Each row of a before or after table is a point. One or more steps were done to the points. Then noise was added and the rows were shuffled. The steps act on columns, c1 being the first. Name the steps. A step turns or swaps two columns, mirrors them in a line or flattens them onto one, adds a multiple of one to another, or multiplies or shifts one. Angles are multiples of 10 degrees, from the lower column toward the higher: turns from -170 to 170, lines from 10 to 170 but not 90. Use the fewest steps. Two steps may share a column if one is a turn and the other turns, adds or multiplies; they go together, in the order done. Otherwise the lowest column goes first.

Before:
[[0.049,0.058],
[-0.010,-0.045],
[0.017,0.023],
[-0.020,0.003],
[-0.040,-0.057],
[-0.014,-0.064],
[-0.054,-0.085],
[0.033,0.001],
[0.027,0.043],
[0.035,-0.062],
[-0.006,0.020],
[0.046,0.035],
[0.048,0.015]]
After:
[[0.021,-0.003],
[0.024,0.049],
[0.007,0.050],
[0.046,0.058],
[-0.065,0.024],
[-0.062,-0.025],
[0.019,0.023],
[-0.005,0.032],
[-0.075,-0.068],
[-0.040,-0.016],
[-0.049,-0.048],
[0.006,-0.021],
[0.038,0.034]]
Steps: mirror c1 and c2 in the line at 50 degrees

Before (11 x 6):
[[-0.027,0.038,0.031,-0.080,0.040,-0.028],
[0.075,-0.047,0.008,0.034,-0.007,0.044],
[0.078,-0.046,0.016,-0.007,0.046,-0.066],
[-0.033,0.001,-0.010,0.036,0.030,-0.041],
[-0.019,0.022,0.067,0.035,-0.043,-0.052],
[-0.042,0.035,-0.058,-0.040,0.013,0.018],
[-0.034,-0.014,0.024,-0.016,-0.009,0.037],
[-0.007,-0.008,0.078,0.026,-0.009,-0.033],
[-0.031,-0.068,-0.018,-0.081,-0.039,0.055],
[-0.018,0.056,-0.044,-0.034,0.034,0.024],
[-0.002,-0.031,-0.012,-0.060,-0.056,0.051]]
After, 11 rows:
[[-0.018,-0.025,0.073,0.040,0.015,-0.131],
[0.018,0.087,0.007,-0.021,-0.038,-0.167],
[0.013,-0.032,0.012,-0.037,0.007,-0.119],
[0.029,-0.026,0.010,0.027,-0.017,0.084],
[0.020,0.087,0.026,-0.002,0.019,0.113],
[0.078,-0.010,-0.066,0.058,-0.014,0.132],
[0.028,0.012,-0.048,0.062,0.006,0.127],
[-0.050,-0.036,-0.052,-0.026,-0.020,0.054],
[-0.016,-0.056,-0.069,-0.012,0.003,0.049],
[-0.023,-0.031,-0.026,0.013,-0.090,-0.075],
[0.013,-0.005,0.077,0.018,-0.028,-0.085]]
Steps: turn c1 and c2 by 110 degrees; turn c3 and c4 by -40 degrees; turn c4 and c5 by 130 degrees; multiply c6 by 2.5

Before (12 x 9):
[[-0.053,0.026,0.019,-0.067,0.079,0.000,0.071,0.053,0.065],
[-0.007,-0.016,-0.017,0.051,0.062,0.051,0.050,-0.003,-0.040],
[-0.010,0.001,-0.020,0.042,0.059,0.013,-0.010,0.072,-0.023],
[-0.101,-0.017,0.043,0.042,-0.024,0.052,0.044,0.011,-0.021],
[-0.005,-0.007,0.017,-0.027,-0.005,-0.065,-0.033,-0.036,0.057],
[-0.019,0.059,-0.025,-0.008,-0.031,0.007,-0.033,-0.048,-0.013],
[0.020,0.048,-0.022,-0.012,-0.030,-0.042,0.092,0.034,0.030],
[-0.068,-0.047,0.025,-0.052,0.004,-0.052,-0.022,-0.007,0.036],
[-0.094,-0.050,0.082,-0.067,-0.001,0.032,-0.032,0.008,-0.044],
[-0.031,0.043,0.011,0.012,0.004,0.017,0.030,-0.033,0.043],
[-0.029,0.054,0.003,0.027,0.071,-0.064,0.074,0.069,-0.038],
[0.015,-0.045,0.086,0.059,-0.021,-0.006,0.004,0.007,0.032]]
After (12 x 9):
[[-0.034,-0.051,-0.076,-0.117,0.118,0.006,-0.028,0.031,-0.055],
[0.053,-0.018,-0.027,0.035,-0.023,-0.001,0.046,0.052,0.034],
[-0.037,0.061,-0.002,0.050,0.040,-0.050,-0.033,0.003,0.031],
[-0.053,-0.021,-0.039,0.021,0.043,0.013,0.042,0.058,-0.020],
[-0.021,0.045,0.039,0.040,-0.120,0.034,0.094,-0.048,0.001],
[-0.026,-0.046,0.020,-0.097,0.085,-0.008,-0.025,-0.051,-0.040],
[-0.006,0.044,0.031,0.059,0.004,-0.030,0.029,0.020,-0.030],
[0.051,0.003,-0.010,0.045,0.045,0.069,-0.014,0.008,0.027],
[0.059,0.025,0.048,-0.043,0.004,0.054,0.072,0.000,-0.050],
[0.055,0.050,-0.035,0.084,-0.022,0.067,0.078,-0.066,0.019],
[-0.009,-0.009,0.043,-0.034,0.042,-0.036,-0.034,-0.061,-0.040],
[-0.012,-0.048,-0.016,0.016,-0.026,0.009,-0.003,-0.008,-0.091]]
Steps: turn c1 and c5 by -70 degrees; add -1 times c7 to c5; add 1 times c2 to c4; turn c3 and c9 by -120 degrees; swap c6 and c8
